Rows are points. A path goes straight from each point to the next, and from the last back to the first. The post is the endless flat space through its rows: a point in 2 columns, a line in 3, a plane in 4, and so on, so that a path can go around it. How many times does the path go around the post? Going back the other way cancels.
In the rows, 128 means zero.

Post (2 x 3):
[[ 89 131 108]
 [134 117 163]]
Path (30 x 3):
[[113  92 133]
 [ 99 111 154]
 [ 94 141 148]
 [169 132 198]
 [123 156  58]
 [123  94 124]
 [ 65  85 112]
 [100 105 132]
 [ 87 117 141]
 [ 91 151 147]
 [102 163 168]
 [109 115 170]
 [ 64 149 128]
 [122 153 145]
 [122 148  62]
 [ 95 101  85]
 [ 72 108 120]
 [ 93 139 191]
 [123 146 170]
 [110 176 125]
 [146 126 146]
 [119 127  86]
 [129 150  84]
 [114 111  96]
 [ 74  91 124]
 [ 76 123 140]
 [108 146 133]
 [156 126 171]
 [136 118  99]
 [ 92 134  62]]
Times around: 4

Post (5 x 6):
[[149 166 131 112 116 108]
 [115 106 125 164 150 137]
 [158 102 152  99 138 141]
 [161 120 148  90 158 163]
 [ 97  75 123 142 117 160]]
Path (32 x 6):
[[161  84 143  96 152 130]
 [169  95 138 130 162 122]
 [163 115 132  78 139 218]
 [199 111 191 123 168 104]
 [160 135 125 130 125 164]
 [168 132 104 166 174 141]
 [ 94  93  97 139 117 159]
 [129 113 155  86 150 131]
 [114  97 145 136  94 102]
 [130 120 152 137 157 182]
 [194  87 153  95  97 106]
 [110 111  83 164 144 167]
 [152  87 131 103 146 154]
 [104 103 106 124 103 188]
 [ 67  70 129 149  69 190]
 [122 126 155 110 160 167]
 [153 112 185 102 161  86]
 [172 132 158 121 203 106]
 [ 93 113 131 118  89 125]
 [128 139 148 138 152 159]
 [137  64 134 173 108 136]
 [140 124  84 117  89 167]
 [125 120 108 135 176 193]
 [166 124 144 160 129 120]
 [ 94  93 145 112  97 198]
 [152  91 171 112 158 125]
 [134 159 116 105 174 163]
 [149  61 143 105  79  89]
 [156  90 136  93 113 166]
 [133 142  96 156 119 130]
 [137  56 137 139  95  81]
 [145 112 152  95 153 138]]
Times around: 0

Post (8 x 9):
[[122 143 186 154 102 133 107  91 158]
 [121 150 152 109 124  71  99 147 141]
 [149 114 129 101 105 143 138 124 112]
 [129 118  92 112 131 133 150 142 131]
 [126  76 133  89 130 142 152 111 131]
 [118 114 129 137 136 114 114 118 104]
 [115 154  96 138 197  83 144 124  61]
 [148  88 149 168  69 155 165 115 155]]
Path (23 x 9):
[[126 149 206 123 149  76  85 134 114]
 [171 129 132 134 137 114 130 134 115]
 [108 154 191 120 124 108  90  68 157]
 [ 81 153 176 139 148 145  78  48  77]
 [118 138 119 167 144 130 121 143  73]
 [142 108 151 137 150 108 136 112 111]
 [116 118 136 137 134 159  98  70 135]
 [151 142  98 141  29 218 153 109 158]
 [122 111  90 148 143 155 188 126  94]
 [159 129 151 134 110 122 128 152 120]
 [136  89 144 119 116  80  98 147 155]
 [145 132  84 111 134  93 199 134 100]
 [ 74 141 120 115 173 155 122  70 121]
 [116  91 129  99 115  81 109 190  75]
 [166 166 160 105  97  83 128 176 151]
 [124 148 100  99 145 127  96 140 151]
 [158  75 120 120  88 189 192  86 130]
 [ 94 111 122 123 113  99  92 132 101]
 [140 105  93 183  95 154 149 166 106]
 [149  99 152 127 132  86 135 170 127]
 [ 89 107 112 148 179 146 110  66 138]
 [162 117 167 137 107 163 149  58  38]
 [ 86 115 120 170 158 151 123  97  63]]
Times around: 5

Post (13 x 14):
[[110 121 115 156 138 136 150 133  97 105 130 161 122 119]
 [ 92 162 149 123 125 132 146 150  78 123  91 141 123 122]
 [ 92  71 125 153 112 144  98  97 107  95 177  73 107 170]
 [149 117 127 124 112 127 175 180 160 139 157 138  96 102]
 [ 92 175 155 196 129 105 147 128  90 168 105 150 127  66]
 [120 145 126 159 139 154 144 162 101 154 107 153 128 107]
 [135 158 115 119 122 138 148 141  97 107 118 104 105 134]
 [137 157 148 132 118 131 145 139  86 104  96 121 154 106]
 [115 124 124 129 123 148  96 104 121  97 135 115  88 119]
 [187 102  95  84  87  96 153 166 164 147 168 120 106 120]
 [146 119 130 135 158 110 108 143 114 132 120 115  77 113]
 [120 197 142 137 167 119 129 128 140 112  98 122 144 140]
 [117 126 137 110  96 148 130 118  39 100 200 116 159  98]]
Path (27 x 14):
[[131 139 118 117 125 166 185 151 132  70 142 107 111 107]
 [ 90  78 118 102  81 118 116 163 107  96 166 114 103 154]
 [144 123  93 163  62  47 133 112  60 121 119 141 114  98]
 [105 197 157 131 144  85 161  88 116  67 115 137  73 110]
 [108 104 145 145 167 109 122  96 165  88 133 157  89 107]
 [ 96 121  97 133  79 119 178 142 147 133  85 167 116 126]
 [114 118 143 117 123 122 137 134 100 108 115 152 119  63]
 [ 98 140 139 129 124  85 174 192 121 152 115 128 124 105]
 [141  92 122 146  61 170 161 187 130 151 157  67 104 138]
 [152 172 167 189  94 125 121 111  70 120  88 139 126  52]
 [108 161 181 155 185 136 150 120 111  94  96 176 114 100]
 [102 170 144  99 133 236 124 128 101  76 117 139 146 109]
 [118 147 110  91 200 146  75 144 133 195 166  98  81 176]
 [153 122 102 139 154 117 143 135  91 134 136 149  94 101]
 [140  84 117 110 101 145 117 122 101 119 151  60 107 128]
 [121 124 111 153 146 111 138 144 113  66 185 143 176 104]
 [ 55 154 114 160 140 135 153 109  83  62 133 127 106 142]
 [125 108 132 201 117 100 151 144 152 166 182 159 193  96]
 [175  93  92 133 112 169 180 191 172 130 152  78 111 215]
 [158 149 119 175 149 168 164 162 137 177 124  97 111 135]
 [133 128 122 181 193 169 114 136 176 142  56 170 147  90]
 [116  94  93 127 119  95  67  93 128 100 174 101  99  99]
 [142 149 118 200 120 104 125 141  47 110  91 101 136  99]
 [138 151 167 161 129 124 154 146 129 123 163  87  95 148]
 [103 137 158 151  70 165 163 160 160 148 145 143 151 109]
 [145 175 135 153 130  92 132  73  54 130 138 139 125  69]
 [144 128 117 117 184 169 133 114 110  72 182  96  69 120]]
Times around: 4

Post (17 x 18):
[[145 142  67 115 114 156 154 122 112 113 135 121 115 127 127 117 161 141]
 [175 136 129 164 141 104 118 126 177 108 156 140 163 160 160 124  97  93]
 [118  91 203 144  92 106  85 105 142  90 134  96 110 146 139 110 150 154]
 [ 72  79 194 124  88  96  81 115 134  85  97 102 118 130 174 143 119 187]
 [123 154 107 124 137 154 115 130 106 110 115 160 136 143  83 129 138 116]
 [107 163 139 143 142 132 126 118 130 101 119  90 125 133 133 148 145 124]
 [108 113  92 106 143 163 128 136 139 122 137  91 128 156 122 125 137 132]
 [116 119 115 139 144 152 159 111 104 135 135 127 102 135 133 135 123  84]
 [126 142 102 138 127 146 160 137 134 159 129 118 136 124  89 118 132 134]
 [125 126 150 173 136 102 109 128 155 111 158 152 179 142 173 103 146 118]
 [123 146 106 135  85 146 134 149 104 138  92 111 128 153 118 103 126 121]
 [176 144 157 151 157  53 124 190 156 117 174 174 152 161 160  87 120  80]
 [137 137 118 123 108 168 131 159 143 127 112 110 133 112 132 141 184 107]
 [112 151 123  81 132 141 126  97 131 140 121 110 114 121 122 121 131 126]
 [138 160 114 151 157 178 122 133 121 141 132 116 125 115 145 100 142 135]
 [123 144 125 135 160 147 141 127 136 146  99 141 102 148 124 123 179 136]
 [102 148 110 140 120 149 107 125 154 132 137 138  93 135 131 120 143 113]]
Path (25 x 18):
[[128 167 105  82 118 149 113 144 139 162 118 106 103 136 113 145 141 126]
 [108 100 137 168 111 127 143 137 147 151 127 119 119  95 173 121 181 131]
 [126 165  60 101 116 135 118 110 121 135 151  93 114 126 102 115 150 152]
 [131 159 150  97 125 100 124 121 118 153 101 163 120 137 136 123 139 128]
 [144 187 144 145 156 143  92 137 149 125 145 114 123 176 123 117 133 117]
 [127 181 156 158 123 141  95 111  84 103 115 126 121 127 163 132  94 137]
 [148 137  76  99 142 159 122  98 153 112 164 128 134 144 122  81 159 195]
 [136 128  79 193 162 188 131 112 112  81 135 166 144 130 139 110 122 102]
 [120 127 120 152 116 125  88 185 183 150  95 174 124 138  94 123 166  96]
 [152 157 117 143 140 161 118 158 138 151 153 104 120 154 109  96 161 117]
 [112 173 124 120 172 131 140 145 126 104 158 131 133 176 124 127 148 131]
 [ 80 150 147 200 169 175 124  60 150 169 162  93 162 139 128 105 132 152]
 [166 118 183 126  96 143 109 155 137 119 130  69 121 169 143 128 187 137]
 [162 176 148 142 147  93 183 163 114  70 149  87 141 165  93 127 145 122]
 [123 160 131 203 170 112 149 173 168 137 146 123 154 133 140  93 181 163]
 [171 134 123 100 122 104 141 122 154 131 171  99 127 141 144  65 118 103]
 [101 135 128 140  86 160  89 108 148 140  97 115 103 124 205 101 158  99]
 [154 136 147 142 121 127 126 101 123 148  94 153 151 116  99 152 154 162]
 [152 167 130  81  77 166 112 131 128 129  83 106 151 150  74 167 149  93]
 [152 193 120 136 182 173 123 116 170 133 109 104 138 150 106 105  99 159]
 [ 98 105 112  74 104 127  82  79 134  83 177 102 121 103 196  67 118  92]
 [129 138  79 110 121 111 106 100 145 104 141 109 119 134 161  94 120 113]
 [ 67 139 120 127 104 153 147 102 130 110 100  91  76 124  76 171 141 111]
 [114  31 196 172 119  84 122 197 117  93 142 122 135 104 171 132 249 142]
 [174 181 109 111 169 121 125 154 120 151 161 201 151 124  88 136 126 106]]
Times around: 3
